Each row of a before or after table is a point. One or more steps were done to the points. Then noise was added and the rows were shuffled. The steps act on columns, c1 being the first. What was done? A step turns or swaps two columns, mirrors them in a line or flattens them onto one, adds a multiple of one to another, or multiplies or shifts one. Angles are multiples of 10 degrees, from the lower column toward the higher: turns from -170 to 170, lines from 10 to 170 but not 90. Use the fewest steps. Two steps may share a column if one is a turn and the other turns, adds or multiplies; they go together, in the order done. Otherwise the lowest column goes first.
In the rows, zero is written as 128.

Before, 12 rows:
[[139 115]
 [150 130]
 [ 76 175]
 [113  92]
 [ 86 163]
 [147 142]
 [127 126]
 [118 131]
 [ 68 154]
 [148  82]
 [138 120]
 [125 125]]
After (12 x 2):
[[ 99  88]
 [126 116]
 [137 181]
 [122 128]
 [149 117]
 [141 109]
 [126 128]
 [ 90 123]
 [126 138]
 [120 192]
 [142 196]
 [122 112]]
Steps: turn c1 and c2 by -60 degrees

Before:
[[161 129 134 119]
 [ 77 105 159 148]
 [ 87 101 113 167]
 [ 98 102 142 119]
 [106  87 160 138]
 [ 95  97  86 180]
 [133 112 110 143]
 [129 112  95 149]
 [136 142  98 122]
 [169 146 130 130]
 [114 110 106 204]
 [151 107 146 127]]
After:
[[132 112  98 133]
 [135 166 138 111]
 [107  87 128 125]
 [135 174 107 192]
 [119 174 164 126]
 [105 107 130 119]
 [126 152 135 206]
 [118 140 102 157]
 [118 139 116 147]
 [152 182 163 136]
 [141 175 128 171]
 [ 96 132 145 122]]
Steps: turn c1 and c2 by -140 degrees; turn c3 and c4 by -20 degrees

Before, 12 rows:
[[149 126 144 115  88  79]
 [162 126  68 128 104 130]
 [ 92 142 121 122  73 132]
 [173 101  99 127  81 136]
 [107 193 161 161  90 104]
 [163 177 101 145  82 154]
 [115 107 142  89 155  98]
 [149 135 143 147 132 114]
 [ 92 134 123 136 143  90]
 [163 137 153 127 122  99]
 [125 122 165 142 109  74]
 [ 83 126 115 143 155 120]]
After (12 x 6):
[[141 117 165 124 110  56]
 [136 136 123  93 141  79]
 [115 110 145 149  98  64]
 [162 127 163 106 126  95]
 [129 117  68 163 109 130]
 [142 138 117  84 147 120]
 [128 127 151 164 128  89]
 [127 101  98 173  82 138]
 [144 120 102 163 115 161]
 [147 134 142 149 134 110]
 [122 108 120  92  91 135]
 [ 90 135 142 116 140  89]]
Steps: swap c1 and c4; flatten c2 and c5 onto the line at 60 degrees; multiply c6 by 1.3

Before:
[[ 97 136 131 102 126 136 167 141 161]
 [148  90  83 119 156 136 145  91 110]
 [125 110 112 129 111  97  96 122 146]
 [101 176 142 148 138 111 170 168 134]
 [160  87  66  97 121 144 133 139 101]
 [137  91 120  77 170 126  99 138 119]
 [182  99  94  94 150 164 114 104  85]
 [119 153 140 114 105 147 140 131 161]
 [118  87 130 120 105 152 133 122 103]
 [166 103 107  88 121 110 156 105  89]
 [140 143 166 146 153 112 185 179 177]]
After, 11 rows:
[[ 73 143 169 145 151 113 148 177 174]
 [113 154 141 115 103 148 124 131 160]
 [123  88 127 121 103 154 119 124 101]
 [115  91  84 117 154 131 151  91 109]
 [158 112 112 131 110  95 117 123 145]
 [155  96  97  96 150 161 178 107  84]
 [ 79 176 141 148 139 114 110 168 132]
 [ 82 135 128 103 126 135 102 140 159]
 [129  86  66  96 121 145 158 139  99]
 [105 103 108  90 118 111 171 102  86]
 [160  93 118  74 168 124 135 141 117]]
Steps: turn c1 and c7 by 80 degrees

Before, 9 rows:
[[175 113 111 143  97 158 136 164 137 122 107 186]
 [168 169  99 139 159 135 151  98 169 100  84 120]
 [106 104 121 142 111  72 115 105 116  92 111 148]
 [ 90 123 137 108 139 124 115 129 121 166 104 119]
 [ 89 164 122 142 164 147 157  97 154 141 106 179]
 [133 160 155  83 160  99 109 104  99 101 107 123]
 [125 157 148  87  98  96  89 177 168 117 105 186]
 [136  98 149 155  89 100 131  97 107 145 115 155]
 [122 149  83 102 115 133 103 118  97 158 141 131]]
After, 9 rows:
[[107 105 111 142 123  70 136 116 152  93 111 107]
 [124 158 116  86  95  95 157 169  79 117 105  63]
 [136  99 110 155  87 100 119 106 158 146 116 104]
 [131 160 170  82 126  99 148  99 152 100 108 131]
 [ 88 163 152 141 154 149  91 155 158 142 105  82]
 [121 149  89 105 154 132 153  96 136 158 140 121]
 [178 113  94 144 121 154 110 137  91 122 107  74]
 [166 169 133 141 169 136 107 169 158 100  83 140]
 [ 90 123 143 109 130 126 141 122 127 168 103 134]]
Steps: turn c3 and c5 by -50 degrees; turn c7 and c12 by 170 degrees; turn c8 and c9 by -90 degrees

Before (11 x 18):
[[154 127 135 112 161  87 130 160 146  68 144 129  96 114 153 123 155 114]
 [104  77 110 108  81 170 126 106 154 133  91 105 105 115 135 169 141 124]
 [ 86 127 180 130 164  89 136 153 112  97 160 170  93 116 119 123 150 143]
 [121 105 154 106 101 148 145 136 141 135 126 122 133 158 171 121 145 110]
 [120 129 143 108 112 172 142 147 151 159  93 123 117  96 138 137 136 112]
 [114 140 128 104  78 100 121 104 148 116  95 138  98 140 152 117 133 111]
 [118 124 170 184  76 132 189 121 136 151  98 155 139  94 135 153 113 135]
 [160 148 165 100 159  98 135 126  88  48 151 152  89 103 105 133 142 142]
 [138 133 122 119 127 150 162 122 131 151 152 151 121  71 117 184 101 183]
 [120  96 149  94 116 112 115 117 131 125 107 107  94 128 191 119 119  71]
 [125 150 140  97 123  99 171 171 108  65 169 120  86  93  95 150 127 140]]
After, 11 rows:
[[184 125 172 120  75 118 187 121 147 151  98 158 134  94 137 150 108 133]
 [118 140 122 138 126 108 161 119 133 153 154 153 121  72 114 188  99 184]
 [107 144 142 119 110  86 143 144 170 157  89 121 116  95 135 135 135 112]
 [ 99 135 164 158 157 165 138 128  48  48 150 149  87 105 107 136 143 144]
 [ 96  90 151 123 117 131 112 114 134 124 104 106  94 126 187 116 117  73]
 [130 114 177  86 162 165 134 155  95  95 157 173  93 116 118 122 151 140]
 [ 97 137 138 123 122 162 171 169  88  65 168 119  85  95  95 151 129 139]
 [111  95 109 103  78  73 128 104 182 128  89 106 105 113 139 170 142 121]
 [109 114 133 152 163 168 132 161 164  68 146 127  98 116 148 122 154 116]
 [104 110 154 118  98 100 144 136 151 138 125 120 133 161 171 122 148 111]
 [103 127 130 113  76 159 119 105 168 118  94 137  96 143 152 117 132 114]]
Steps: swap c1 and c4; mirror c2 and c6 in the line at 10 degrees; multiply c9 by 2

Before, 9 rows:
[[166  79  82 179  91 137 117 107 126 130 154 130 110  99 129 148 162 134
  141 124 127 110 109 149]
 [137 106 134 155 122  90 144 141 178 102 168 113 112 143 178 130 218 152
  123 102 156 127 130  94]
 [165 116 138 104 150 102 128 102  75 152 124 166 167 166 127 108 144 120
  163 151 104 117 142 133]
 [116 126 139 172 107 116 142 139 155 122 163 101 110 161 190  88 203 156
  147 126 184 113 137 129]
 [153 118 137 134 137 106 118 108 105 132 113 147 171 139 133 107 138 102
  119 116 121 113 143 162]
 [172 132  88 149  85 126 123 142 112 125 160 150  90  77 126 131 176 148
  122 123 138  94 119 141]
 [178 119 117 168 120 130 106 123 130 118 140 138  68  90 121 167 181 158
  153  94 138 112 123 153]
 [151 118 143  86 194 112 138 119  76 146 146 143 168 147 151 100 135 119
  154  99 120 115 106 138]
 [175 100 137 120 165 116 145 107  63 136 108 147 160 137 158 103 135 145
  125 127 117 134 139 140]]
After:
[[136 116 138 105 208 103 130 101  75 154 123 167 167 167 126 107 143 119
   61 151 105 117 142 133]
 [115 119 117 168 135 128 105 124 130 119 140 138  69  90 121 168 181 158
   64  96 138 111 122 154]
 [ 88 131  89 149 116 126 124 141 113 125 159 149  89  77 126 131 175 148
  108 123 138  94 119 141]
 [ 88 100 136 119 193 116 145 106  64 134 108 147 162 136 158 104 135 143
  100 127 117 135 139 140]
 [113  79  81 180  93 137 118 106 127 131 153 129 111  99 128 148 163 133
   88 123 126 110 109 148]
 [100 118 137 135 165 106 120 106 106 132 114 147 170 139 132 109 138 103
  123 115 122 114 143 163]
 [138 117 144  86 216 112 138 119  76 148 146 144 168 149 153 100 134 118
   82  99 120 114 105 138]
 [157 126 139 172  66 117 141 139 155 120 162 101 110 160 190  87 203 157
  111 127 184 112 138 128]
 [116 105 136 155  98  90 145 141 179 103 169 111 112 142 178 129 218 152
  126 101 155 127 129  95]]
Steps: multiply c19 by 1.6; turn c1 and c19 by -140 degrees; add 1.5 times c12 to c5

Before:
[[ 89 148  98 140 160 124 122 144 142  84 134  77  95  78 191 120 111 101
  135 178 116 115 137 137 134 164 162 101 138 138 135 142 141 163 141 112
  132 138  93  84 177 141 141 127 116 135 132 138]
 [141 110 120 114 150 150 135 159 138 108 121  80  72 104 146 123  82  91
  127 179 131 101 150 137 105 138 144  89 118 155 163 130 108 127  89 139
  166 144 108 117 129 179 146 131 123 126 133 150]
 [170 136 125 134 151 163 142 177 159  99  96 107 105 126 151 115  96  98
  110 154 176 145 147 151 133 143 145 135 128 132 145 130 109 156 144 125
  139  97 106 121 154 144 156 143 140 158 114 125]
 [113  89  90 132  97 104 145  91 114 101  83 134 192 132 108 122 122 160
  129  67  79 138 167  51 160 139 116 119 162 111 138 114 139  96 131 145
  172 142 115 129 111 144  97 137 123 169 127 191]
 [ 48 121 110 122 142 123 103 146  99 207 140 156 113  84  87 126 146 163
  136 109 133  75 152 108 122 117 123 186  98 120  93 111 113 115  57 181
  121  75  75 138  93 114  52 114 130 110 144  68]
 [ 46 147 136 139 117  99 105 138 124 220  80 132 105  85  60 140 168 146
  163 102 121 107 109 119 153 134 132 182  97  94  69 126 142  95 114 157
  107 122  67 154 103 107  79 136 133 104 127  76]
 [114 115 115 154 150 144 136 142 131 103 114 113  93 128 154 148 116  96
  116 182 151 145 169 149 114 135 125  88 119 137 139 126  99 129 114  90
  131 145 126 120 142 138 152 135 100 102 137 125]
 [140 137 140 119 165 160 113 164 137 114  90  44 121 134 141  96 109 129
  125 166 146 121 142 112 129 121 160 139 143 118 125 141  87 115 134  98
  121 131 143 133 132 125 129 125 116 107 130 149]]
After, 8 rows:
[[137 138 140 119 105 146 112 162 135 114  90  40 122 134 140  97 110 130
  124 168 146 122 143 111 130 122 162 137 144 118 124 148  86 113 133 100
  120 131 144 131 132 126 128 127 114 108 128 150]
 [ 89 149  98 140  99 116 120 144 142  83 134  77  95  83 191 122 109 102
  131 177 116 117 138 137 133 163 162 101 141 137 135 146 141 162 140 111
  132 138  96  85 175 138 139 126 115 136 131 138]
 [116  88  91 131  39 108 143  90 114  98  82 139 194 132 112 125 121 156
  128  64  79 141 167  52 159 137 117 123 163 112 138 111 137  95 134 147
  170 142 114 127 112 143  96 137 122 169 127 192]
 [ 51 124 109 120  80 128 103 150  97 206 142 156 109  82  88 125 147 162
  139 109 131  77 156 107 122 116 123 187  98 118  94 105 117 114  59 182
  121  76  79 138  93 113  50 110 131 114 145  66]
 [ 44 147 136 138  55 100 106 139 125 223  81 134 106  88  61 140 169 149
  165 105 123 107 111 119 153 133 133 183  94  95  69 127 142  97 115 156
  107 123  68 153 106 108  80 136 130 103 124  79]
 [116 113 116 153  93 142 135 141 127 103 113 110  96 129 154 150 118  96
  117 183 149 145 168 148 114 134 126  88 119 135 139 123  99 129 114  87
  131 143 125 122 143 142 151 136 100 103 137 124]
 [172 135 126 138  91 156 142 177 159  99  96 102 102 126 150 117  97  99
  111 154 175 144 147 149 133 140 142 135 128 133 144 131 110 158 143 125
  140  94 104 121 152 143 159 142 140 159 114 126]
 [141 112 121 112  90 139 135 163 139 105 120  79  71 104 147 125  81  92
  126 180 129  97 153 135 104 138 148  86 118 154 160 130 111 127  90 138
  165 146 111 118 128 177 145 131 121 124 131 149]]
Steps: shift c5 by -60; turn c6 and c12 by -10 degrees; multiply c32 by 1.3
